Each row is a point. Examples show where two turns around zero, p and q, send a point. Where does a point land after both, in the order given? Backwards means that the second turn is done in reverse. Each puzzle has new turns, and all numbers are rounded.

Turn p:
-30,-48,-4 -> -47,20,-25
35,35,-13 -> 29,-31,29
37,14,43 -> 32,27,41
12,12,-12 -> 7,-18,9
-54,-14,-14 -> -21,2,-53
Turn q:
23,9,9 -> 18,14,13
24,6,-29 -> 8,32,-19
-76,7,31 -> -56,-53,29
29,-22,-11 -> 30,7,-22
Where do these land?
p, then q: 10,-52,-28 -> -41,-43,5
p, then q backwards: 28,13,56 -> 52,33,18
q, then p: -22,8,5 -> -6,15,-18
p, then q: -15,30,-33 -> 21,-7,-42

Turn p:
-9,24,-18,44,27,-23 -> -12,8,13,7,-3,61
-50,-3,-39,14,-22,25 -> 42,-8,2,-52,-14,23
22,-20,64,28,-11,-64 -> -53,40,17,45,-55,-18
71,37,1,23,-23,30 -> 49,13,6,71,25,-1
-3,-5,-13,-46,-1,18 -> 6,-26,-24,-18,20,-25
-39,-13,-14,-12,64,47 -> -14,-16,26,-61,58,10
27,-41,4,-42,3,-7 -> -22,-38,-2,10,0,-48
-19,21,14,-9,-36,-25 -> 3,25,-38,-2,-31,-2
Turn q:
-38,-19,0,-68,-6,14 -> 12,-15,-60,-43,-16,-24
-25,-35,-14,39,-58,4 -> -72,0,3,-9,33,-24
48,26,12,-10,26,-5 -> 41,12,16,34,-25,7
-35,-48,-16,-18,29,16 -> 14,-12,-47,-25,45,2
-23,32,-26,-19,18,47 -> -3,9,-44,-11,-22,50
10,-6,56,31,6,-51 -> 16,-40,66,8,10,-23
58,44,16,11,-34,19 -> -19,17,21,58,-53,-2
6,6,-29,35,20,-43 -> 10,31,46,-12,29,16
Where do these land?
p, then q: 36,20,-26,-44,5,35 -> 40,25,7,15,55,9
p, then q: -58,27,-28,-2,19,12 -> 25,14,-63,3,-23,8
p, then q: 16,-36,-11,-21,-24,-5 -> -7,7,17,-7,23,-42
q, then p: -25,-15,12,42,15,22 -> -11,-8,40,-35,21,-5
q, then p: 37,-31,63,-55,-16,27 -> 0,-41,25,35,-79,24
p, then q backwards: 3,21,-33,42,27,-76 -> -10,64,3,40,3,63
q, then p: -10,14,23,38,-27,-15 -> -18,32,10,-30,-16,-24
